Each row is a point. The points of each table are mixes of a few directions, plus a little noise. Count the directions of each table, and those that both share. Where both have some left over, give the other angles between the two spaces (their principal angles), to ten degrees, smallest first.

First, 4 rows:
1.18, -1.50
-2.20, 2.78
1.17, -1.47
-0.14, 0.19
Second:
0.91, -1.14
-0.35, 0.46
1.07, -1.39
-2.55, 3.25
0.93, -1.19
Directions: first 1, second 1, shared 1

First:
0.43, -1.13, 0.72, 0.88
2.00, -2.83, 1.72, 4.83
-0.12, -1.04, 0.74, -2.96
0.39, 0.41, -0.32, -1.25
-1.63, 0.03, 0.16, -0.42
0.17, 1.19, -0.83, -1.31
-2.86, 2.02, -1.08, 0.45
1.59, 1.34, -1.10, -0.19
Second:
-0.24, 2.67, -0.06, -1.86
3.01, -0.77, 0.56, 0.86
-0.96, 1.70, -0.72, -0.66
0.73, 0.16, -0.64, 0.87
-2.53, -3.76, 0.87, 0.80
Directions: first 3, second 3, shared 2; angles 40

First (10 x 9):
0.50, -1.36, 0.93, 0.26, 0.78, -0.26, 0.15, -2.35, -1.81
1.25, -2.22, 1.21, 0.90, 0.72, -0.39, 0.06, -2.23, -1.91
0.27, 0.60, -0.77, 0.46, -1.02, 0.16, -0.29, 2.79, 1.94
-1.00, 0.24, 0.57, -1.11, 1.13, -0.03, 0.39, -3.06, -1.94
1.22, -0.23, -0.68, 1.39, -1.38, 0.01, -0.50, 3.77, 2.43
2.43, -1.09, -0.78, 2.52, -2.05, -0.05, -0.79, 5.49, 3.33
-1.88, 3.09, -1.55, -1.40, -0.83, 0.54, 0.03, 2.64, 2.37
0.07, -0.24, 0.18, -0.01, 0.16, -0.05, 0.04, -0.46, -0.35
-1.92, 1.15, 0.34, -1.92, 1.29, 0.13, 0.56, -3.42, -1.98
-0.88, 0.06, 0.61, -1.03, 1.16, -0.07, 0.39, -3.17, -2.07
Second, 7 rows:
-4.11, 6.58, -3.50, -3.63, -1.14, 0.17, -0.16, 2.96, 0.74
-0.29, 1.66, -0.61, 0.33, -0.74, 0.09, 0.37, 2.01, 2.02
0.66, -1.69, 0.63, 0.37, 0.17, 0.31, -0.31, -0.15, 0.35
0.52, -1.11, 0.61, 0.27, 0.56, -0.31, 0.03, -1.72, -1.64
1.35, -1.10, 1.00, 1.57, 0.33, -0.55, 0.58, -1.33, -0.79
1.76, -1.47, 1.25, 2.11, 0.22, -0.47, 0.67, -0.91, -0.06
0.09, -2.86, 0.61, -1.01, 0.60, 0.78, -1.20, -0.87, -0.63
Directions: first 2, second 3, shared 1; angles 30

First (8 x 14):
0.60, -0.71, 0.52, -0.12, -2.30, 3.47, -1.45, -0.33, 0.08, 1.48, 2.72, 0.10, -0.87, -0.60
-2.17, -0.18, 2.33, 1.47, -0.75, 0.84, 0.59, 0.52, -0.32, 0.74, -0.70, -0.29, -1.09, -0.66
4.11, -0.22, -2.11, -3.80, -1.77, 1.57, -1.98, -2.59, 0.48, 0.17, 3.56, -0.51, 2.53, 2.06
-4.57, 0.33, 0.50, 1.80, 2.12, -3.02, 2.33, -1.25, 0.07, 0.90, -0.95, -1.63, -3.26, -1.86
1.32, 0.63, -2.53, -0.66, 2.45, -3.01, 0.42, 0.36, 0.24, -1.67, -1.44, 0.54, 1.07, 0.48
0.16, -0.09, 1.88, -0.90, -1.58, 0.99, -0.09, -0.78, -0.26, 0.15, 0.12, -0.67, 1.46, 1.37
-1.63, 0.19, 1.20, 2.28, 1.17, -1.00, 1.02, 2.41, -0.38, -0.75, -2.90, 0.91, -0.70, -0.84
2.23, 0.04, -1.78, -0.07, 0.68, 0.07, -0.83, 1.70, 0.09, -1.09, -0.42, 1.54, 0.86, 0.02
Second (9 x 14):
-2.06, 1.08, 3.16, 1.10, -1.02, -0.20, 1.15, -0.03, 0.25, -1.47, -2.24, 0.18, 0.86, -0.38
0.33, -1.15, -1.18, -0.67, -1.08, 2.28, -1.25, -1.40, -0.01, 2.67, 3.86, -0.96, -2.13, -0.59
2.57, -0.70, -1.83, -2.09, 1.77, -2.04, -0.08, 0.45, -0.91, 0.01, -0.79, -0.57, 2.28, 3.10
-0.71, 0.44, 0.47, 0.57, -1.85, 2.20, -0.67, -1.08, 0.91, 0.17, 1.98, 0.39, -1.35, -2.06
-4.11, 0.61, 5.43, 1.85, -0.35, -1.41, 2.58, 0.63, -0.80, -0.77, -4.41, -0.95, 0.88, 0.82
0.42, -0.52, -0.74, -0.37, 0.26, 0.12, -0.29, -0.08, -0.22, 0.82, 0.79, -0.34, -0.40, 0.30
0.99, 0.91, -2.32, 1.36, 3.00, -2.80, 0.49, 2.92, 0.30, -2.74, -3.21, 2.31, 0.52, -0.92
2.03, 0.48, -1.09, -1.51, -1.24, 1.09, -1.13, -1.30, 0.78, -0.75, 1.74, 0.43, 1.21, 0.06
0.56, -1.15, -1.91, -0.24, 0.50, 0.77, -0.81, -0.08, -0.29, 2.06, 2.28, -0.49, -1.88, -0.33
Directions: first 4, second 4, shared 3; angles 70
